Every row gives one point. A path goes straight from each point to the next, and from the last back to the first. The post is the endless flat space through its rows: a point in 2 columns, a line in 3, a plane in 4, and so on, so that a path can go around it. Count how often the path circles the post. Going back the other way cancels.
In the rows, zero is written as 128.

Post:
[[136,129]]
Path:
[[132,86],
[158,89],
[152,22],
[112,59],
[146,96],
[174,110],
[149,197],
[116,185],
[116,133],
[118,65],
[139,73],
[110,87],
[94,165],
[127,176],
[99,131],
[129,87],
[165,73],
[163,145],
[136,157],
[88,179],
[112,90],
[145,56],
[178,100],
[166,184],
[112,218],
[116,134],
[115,39],
[147,72],
[171,125],
[161,210],
[116,172],
[88,118]]
Times around: 4

Post:
[[121,129,137,101,101,159,163,177],
[158,132,172,53,123,91,154,171],
[99,165,140,159,81,167,92,166],
[119,149,155,152,67,116,153,118],
[67,128,68,178,123,169,89,138],
[151,138,81,143,132,153,120,129],
[162,146,132,175,165,96,157,128]]
Path:
[[143,178,71,156,161,190,181,145],
[134,152,153,155,197,126,141,171],
[127,120,201,92,122,116,119,180],
[117,129,123,169,142,138,114,179],
[91,137,122,163,138,103,134,203],
[67,169,108,171,59,166,112,176],
[97,125,113,200,90,125,154,113],
[136,110,105,77,158,172,35,192],
[94,135,123,113,111,121,89,116],
[105,165,94,136,97,173,139,116],
[56,187,164,124,127,131,127,249],
[136,124,121,153,145,132,159,185],
[153,139,114,142,122,126,69,140],
[129,118,138,170,149,142,167,109],
[145,164,114,172,113,113,155,54],
[183,165,136,103,124,143,158,172],
[111,144,151,167,77,109,191,139],
[114,58,123,74,80,97,213,134],
[144,129,111,115,86,180,111,136],
[125,112,141,106,131,97,192,108]]
Times around: 2

Post:
[[118,126,83,108,187,148,142,113,124,172,191,100,114,154],
[175,159,134,143,165,94,160,142,148,102,75,105,90,129],
[128,164,152,81,143,131,117,186,103,151,100,124,112,124],
[151,130,111,113,161,109,111,136,136,96,161,67,71,56],
[171,93,112,70,74,122,148,117,142,124,100,146,146,158],
[123,111,132,147,138,115,134,170,86,162,132,151,165,169],
[110,151,150,143,103,137,128,155,139,126,150,188,139,141],
[152,181,113,132,113,185,133,191,135,110,108,178,104,123],
[148,149,161,128,77,160,97,86,92,174,192,122,171,112],
[117,115,151,116,160,123,148,130,155,103,132,112,127,77],
[120,161,121,110,135,141,128,183,157,157,63,134,123,117],
[84,127,87,98,136,147,146,106,107,143,128,164,105,163],
[173,166,125,139,87,114,139,156,147,56,112,115,151,77]]
Path:
[[118,116,100,154,110,142,158,114,128,146,92,195,62,171],
[150,112,116,165,155,106,116,179,123,115,119,117,86,134],
[119,178,95,41,112,154,110,134,126,144,120,89,209,99],
[178,200,154,174,120,126,97,178,165,122,175,135,111,67],
[171,139,60,138,93,110,159,81,156,55,154,108,98,90],
[160,155,112,104,147,134,128,169,104,181,131,120,98,145],
[40,129,210,144,129,130,141,151,118,181,106,143,185,134],
[133,110,62,120,132,141,97,87,91,106,227,56,140,117],
[168,138,132,77,138,127,117,84,141,116,170,81,102,90],
[124,159,114,99,158,133,135,164,160,164,131,163,89,129],
[249,131,153,44,43,163,141,188,190,87,176,139,105,81],
[201,173,178,67,123,167,147,115,202,57,156,109,54,72],
[34,110,56,196,145,99,133,178,92,111,129,140,132,151],
[91,143,68,126,191,201,152,85,114,182,83,158,59,195],
[143,172,96,179,171,88,124,117,119,147,105,94,155,131],
[160,148,137,67,136,134,138,123,119,138,188,145,80,100],
[86,160,105,159,148,153,118,150,125,202,149,98,130,114],
[163,138,96,111,81,188,105,151,99,124,183,116,108,81],
[95,96,96,109,132,143,100,151,103,162,121,123,97,150],
[151,139,140,91,93,197,84,74,97,150,178,83,205,91],
[117,114,149,132,152,111,138,137,172,67,66,194,73,127],
[142,129,93,102,108,115,141,122,123,160,119,137,188,161],
[100,163,120,106,187,86,167,169,149,118,87,117,88,96],
[112,34,140,122,94,147,119,103,92,155,183,99,182,53],
[163,107,102,102,100,155,152,81,97,146,172,119,101,155]]
Times around: 4
